Each row is a point. The points of each table are mixes of a few directions, plus a little noise. Count the directions of each table, and those that both share. Where both have some left over, give the other angles between the two spaces (their principal angles), to ten degrees, smallest first.

First:
array([[  0, -18],
       [  0,   6],
       [  2, -70],
       [ -2,  92],
       [  0,  -9]])
Second:
array([[  0, -30],
       [  0,  -2],
       [ -2,  95],
       [  0,  -1],
       [  1, -63]])
Directions: first 1, second 1, shared 1

First:
array([[ 26,  22,  52],
       [  8,   3,  51],
       [-17, -16,  -9],
       [-14,  -8, -95]])
Second:
array([[  5,  31,  23],
       [ 75,  16, -28],
       [-67,  -5,  32],
       [  6, -55, -48],
       [-18,  15,  22]])
Directions: first 2, second 2, shared 1; angles 50

First:
array([[  8,  39,   8, -69,   1,  37],
       [-18,  15,  14, -34, -14,  -4],
       [-22,  -3,  14,  11, -42, -34],
       [ 34, -16,  21,  95, -52, -13],
       [ 53,  23, -70, -36, -13,  27],
       [-26,   7,  -6, -50,  24,   0],
       [-30, -65,  20,  82,  95, -14]])
Second:
array([[  9,   4,   6,  -2,   5, -10],
       [ 72,  33,  52, -18,  40, -81],
       [ 29,  13,  21,  -7,  16, -33],
       [-51, -23, -36,  13, -28,  57],
       [-83, -38, -60,  21, -46,  93],
       [ 23,  11,  17,  -6,  13, -26]])
Directions: first 4, second 1, shared 0; angles 80

First:
array([[ 85, -79, -63, -16,  -6, -50,  10,  28],
       [  6,   7,  -4,  54,   3,  72, -29,  28],
       [-43,  24,  31, -53,   0, -57,  28, -42],
       [-36,  34,  27,  12,   2,  29,  -7,  -9],
       [-32,  33,  23,  22,   3,  41, -12,  -3],
       [ 10,  -5,  -7,   9,  -1,   8,  -6,   7],
       [ 10, -14,  -6, -30,  -1, -43,  15,  -8]])
Second:
array([[-11, -10,  23,  -9, -30,  14,  41,  33],
       [ 18, -32, -40,  54, -23,  -3,  -7, -95],
       [  0, -41, -24,  60, -44, -20, -17, -59],
       [ 12,  46, -13, -42,  63,  17,   7,  17],
       [  9, -18,  13,   1, -24,  24,  31, -26],
       [ -1,   9,  26, -11,  21, -24, -68,   9],
       [-22,  25,  13, -32,  10,  -1,  27,  88],
       [  4, -21, -34,  46, -15, -18, -21, -53],
       [-10,  19,   1, -21,  13,   4,  22,  50],
       [  1,  23,  37, -44,  28,   8, -15,  36]])
Directions: first 2, second 4, shared 0; angles 70, 90

First:
array([[ -4,  -6,  -5,  -2,   1,   2,  11,  -8,  -3],
       [-15, -37, -31, -13,   9,   6,  56, -39, -12],
       [-17, -40, -33, -13,   8,   7,  60, -42, -13],
       [ 27,  63,  52,  19, -14, -12, -95,  65,  21],
       [ 21,  51,  41,  16, -11, -10, -78,  54,  17],
       [ -7, -16, -13,  -5,   5,   3,  25, -17,  -5],
       [ 10,  20,  16,   6,  -4,  -3, -32,  22,   7],
       [-15, -35, -28, -12,   8,   5,  52, -37, -13]])
Second:
array([[  4,  19,  62,  -2,  29,   5, -60,  69,   4],
       [-46, -37,  30, -35,   1,   2,  14,  39,  23],
       [ 27,  41,   4,  21, -17,  -8, -42,   8,   5],
       [ 20,   8, -22,  15,   7,   2,   8, -30, -18],
       [-62, -58, -22, -42, -42,  -6,  69, -15,  36],
       [ 24,   5, -33,  18,  11,   4,  18, -45, -27],
       [ 33,  22, -18,  24,  12,   2,  -8, -26, -24]])
Directions: first 1, second 3, shared 1

First:
array([[  1,   2, -20,   6,  17,  -4,   2,  -6,  -8,   4, -21,   5],
       [  3,   9, -93,  27,  77, -18,  10, -26, -35,  16, -95,  25],
       [ -1,  -1,  11,  -3,  -9,   2,  -2,   3,   4,  -2,  11,  -4],
       [ -1,  -6,  51, -15, -42,   9,  -6,  14,  19,  -9,  51, -13],
       [  0,   1,  -5,   2,   4,  -1,   1,  -1,  -2,   1,  -5,   2],
       [  0,   1, -17,   5,  14,  -3,   2,  -5,  -6,   3, -17,   5],
       [ -1,  -3,  33, -10, -27,   6,  -3,   9,  12,  -5,  33,  -9],
       [  0,  -3,  24,  -7, -20,   5,  -3,   7,   9,  -4,  24,  -6],
       [  0,  -2,  17,  -5, -14,   3,  -2,   5,   6,  -3,  17,  -5]])
Second:
array([[ 16,  -4,  15,  24,  18,  10,  -8, -46,  -7,  21,   7, -23],
       [-14, -12,  -3, -11, -30, -36, -33,  22,  17,   0, -10,  33],
       [ 46,   0,  17,  15,  10,  47,  28, -27, -31,  19,   2,  -9],
       [-21,   4,  -4, -36,  -6, -21, -24,   4,  23, -14,  -9,   6],
       [-30,   4,   4,  19,   1,  -6,  12,  20,   6,  -3,   2,  25],
       [-18, -18, -22,  18, -20, -41, -28,  33,   9,  -8,   0,  -7],
       [-33,   7,   0, -39,   1,  -2, -18,  11,  24, -27, -18,   0],
       [ 30,   4,   4,   8,  14,  50,  34,  -7, -27,   0,   0, -24],
       [ 23,  15, -12,   4,  10,  -1,  37, -10, -15,  13,  26,  -2]])
Directions: first 1, second 6, shared 0; angles 80

First:
array([[-22,  57,  23,  -1, -44,  47, -29, -36,   2, -32, -22, -21,  20,
        -22],
       [  3,  -3, -32,  -1, -23,   6, -17,  28,  -1,   5, -24,  19,  23,
         -6],
       [-10,  -1,  10,  11,  28, -34,  11,   3,  -8, -32,   9, -17, -15,
          2],
       [ 19, -16,  11,  13,   4, -26,  13,  -3,  -4,  53,  -7,   8, -17,
         27],
       [ 28,  -7, -21,  -2,  -5,  12,  22,  -7, -32,  57, -17,  -5, -54,
         26],
       [ 12, -55, -53,  18,  40,  12, -37,  23, -38, -32,   8,  -7, -47,
         -9],
       [ 18, -40,  42,  29,  -2,  38, -63, -49,  19,  47,  16,  15,   3,
          3],
       [ -1, -10, -14,   2,  10, -32,  10,  29,   1,  -5,  -3,   9,   9,
          3],
       [-18,  45,  14, -23, -19,  -8,  35,   2,  17, -16,  -3,  -4,  29,
         -5],
       [-21,  20, -29, -36,  -1,  -7,  34,  40,  16, -48,  10,   7,  36,
        -21],
       [ -8,   9,  51,  -8,  13,  -7,  22, -30,  29,   3,  32,  -5,  11,
          2]])
Second:
array([[  6,  -4,  -4,  11,   0,  -4,   2,   6,   6,  -2,   2,   6,   0,
          4],
       [ 28, -16, -18,  50,   2, -15,  12,  29,  30,  -8,  10,  31,  -2,
         19],
       [ -2,   1,   1,  -4,   0,   1,  -1,  -2,  -2,   1,  -1,  -3,   0,
         -1],
       [-45,  26,  29, -80,  -2,  23, -16, -47, -48,  11, -16, -48,   3,
        -29],
       [ -6,   4,   4, -11,   0,   3,  -3,  -7,  -7,   1,  -3,  -6,   0,
         -4],
       [ 34, -18, -22,  59,   2, -18,  13,  35,  37,  -9,  13,  36,  -2,
         22],
       [  3,  -1,  -1,   5,   0,  -2,   0,   3,   3,  -1,   1,   3,   0,
          2],
       [ 35, -20, -23,  63,   2, -18,  13,  37,  38,  -9,  13,  38,  -2,
         23],
       [-54,  31,  35, -95,  -3,  28, -21, -56, -57,  14, -19, -57,   4,
        -34]])
Directions: first 6, second 1, shared 0; angles 50

First:
array([[ 14,  36,  24,  -9,  17,   9,   2,  47, -28, -37, -18,  20,  -2,
          9,  30,   5,   5, -28, -19,   7],
       [  5,  26,   3,  -2,  14,  11,  -1,  30, -28, -30, -17,   9, -18,
          8,  21,  -2,  -1, -20, -10,   7],
       [ 11, -39,   5,  -1, -29, -36,  11,  13,  52,  20,  29,   7,  69,
         10, -21,  20,   2,  27,  -4, -15],
       [ -2,  39,  13,  -3,  27,  29,  -6,   7, -46, -20, -27,   6, -42,
         -3,  21, -10,   5, -31,  -7,  14],
       [-26, -56, -47,  18, -28, -16,  -3, -75,  48,  53,  33, -38,   0,
        -13, -44,  -9, -15,  49,  31, -14],
       [ 10,  52,  24,  -8,  31,  28,  -5,  39, -57, -43, -34,  19, -38,
          4,  38,  -6,  10, -43, -17,  15],
       [  3,  45,  43, -13,  35,  37,  -3,   7, -54,  -7, -30,  16, -34,
        -12,  19, -13,  14, -46,  -7,  21],
       [ -8, -56,  -7,   7, -29, -21,   5, -55,  56,  62,  35, -13,  42,
        -14, -46,   3,   1,  39,  22, -10],
       [ -9, -46, -57,  17, -38, -36,   2,  -9,  53,   3,  29, -27,  23,
         11, -21,   9, -20,  49,  10, -21]])
Second:
array([[-11, -20, -15,  19,  -3,  22,  -7, -12,  22,   6,  12,  30,  26,
          3,  10, -11,  -3,  -7,   5,  -4],
       [ -5,  52,  -4,   5,  21,  11,  -2,  -6, -15,   8,   9,  12, -48,
         22,  -7, -18, -12, -20, -11, -41],
       [-26,  15, -23,   0,  -8,  40,  22, -15,  -3,   7, -15, -16,  -7,
        -19,   8, -38, -10, -12,  20,   7],
       [ 31, -31,  30, -16, -14, -50, -23, -18,  -8, -28,  14,   2,  13,
         -5, -17,  55,   1,  34,  15,  33],
       [ 76,  38,  53, -55,   1, -64, -12, -27, -54, -68,  34,   9, -34,
         50, -13,  47,  -4,  61,  34,  27],
       [  7,  13,  -4,   6,  14,  14,   3,  18,   7,   3,  10,  25,   8,
         33,  16, -20,   7,  -5, -13, -22],
       [-17, -77, -14,  31, -20,  12, -18,  -9,  49,  10,   9,  32,  74,
        -21,  11,  11,   6,  -1,   4,  21],
       [-80,  -2, -44,  27, -27,  55,   5, -80,   3,  25, -24, -36, -39,
        -95, -28, -25, -43, -38,  47,  10],
       [  8,  -1,   0, -27,   0,   8,  49,  81,  -3,  10, -44, -53,  31,
          1,  30, -31,  35,   7, -23,  20],
       [ 22,   4,  14, -11,   6, -20,   1,  25,  -6,  -6,   0,  -2,   4,
         20,   4,   9,  12,   9, -14,  -1],
       [ -6,  11,   6,  19,  29, -27, -20,  44,   8,  32,  -7,  -4, -25,
         10, -17,  21,  11, -31, -63, -53]])
Directions: first 3, second 5, shared 0; angles 30, 50, 90

First:
array([[ -5, -21, -40, -25, -23, -15,  11,  23,  35,   4,  15, -43, -23,
         13,  15,  -7,  42,   3,  12,   6,  -8,  39, -31,  38],
       [ 30, -34,  -3, -12,  26,  -3,   4, -35, -25,  17, -28,  47,  -8,
        -52,   3,  18, -16, -19, -12, -13,  24, -24, -13, -28],
       [ 21,  -3,   8,  -2,  34, -17, -14, -18,  -2, -12, -16,  24,  -6,
        -28,  60,  19, -27, -14,   2, -21,  17,  -9,  -9, -61],
       [  6, -24,  -4, -16,  -2, -14,  -8,   3, -10,  -3,  -9,  26, -20,
        -17,  24,  15,  -4,  -9,  -9, -17,  11, -17, -11, -27],
       [-10,  11, -32, -16, -28, -25,   5,  -3,  56,   9,  32, -48, -30,
         41,   5, -25,  30,  20,  38,  21,  -6,  47,  -1,  36],
       [-44,  27,  28,  38, -21,  32, -36,  -3, -10,  14,  11, -11,  39,
         47, -68, -18,  10,   9,  -5,  19, -42,  -5,  24,  30],
       [ 36,   0,   8, -10,  31,  -8,  28, -18, -14,  -8, -17,  36, -14,
        -39,  18,  11, -37,  -3,   1,  -8,  41, -22,  12, -35],
       [-16,  22,  21,  31,  10,  40,   3,  18, -15,  -6,   1, -28,  52,
         13, -34,  -8,   6,  -1, -14,  14, -28,   6,   5,  30],
       [-21,  16,  16,   8, -25,  10,   6,  32, -12, -17,  12,  -5,   6,
         26, -24,  -5,  -4,  14, -12,   1,  -7, -15,  20,  16]])
Second:
array([[-13,  15,   5, -28, -38,  15,  14, -11,  31,  41,  13,  -3, -14,
          3,  -2,  -1,  24,  11,  27,  30,  -8,   3,   1,  25],
       [  4,   1,  30,  -5,  -1,  40,   0,  -3,   9,  21,  11,  -9,  14,
        -17,  13,  17, -19,  10,   1,  29, -36, -13,   6, -17],
       [-10,  21, -42,  13,  48, -21, -12, -33,  -6, -45, -34,  10, -24,
         95, -29, -45,  15,  -2,   8, -38,  47,   2,  12,  -2],
       [-18, -15, -28,  -5,  22,  -1,   9,   0,  -6, -11,  -1,  -5, -48,
         46, -25, -50,  32,  17,   6,   2,  18, -17, -10,   1],
       [ 26, -33,  29,  -5,   0,  25,   9,  15,  -8,  13,  20,  -4,   4,
        -57,   9,  24, -44,  13, -15,  27, -33, -23,   6, -26],
       [  0,  14,   9,  31, -11, -33, -23,  25, -17, -17, -11,   2,  59,
        -40,  31,  33,   3, -39, -21, -39,   1,  33, -15,   8],
       [  5,  11, -24, -25, -32, -26,  18, -23,  23,  12,  -3,  15, -28,
         16, -20,  -1,  10,   2,  21,  -2,  35,  15,  15,  34],
       [ 10, -16,  20,  24,  12,   3, -14,  31, -25, -13,   4,  -8,  36,
        -48,  23,  22, -20, -13, -30, -10, -24,  -3, -13, -22]])
Directions: first 6, second 5, shared 1; angles 40, 40, 80, 80
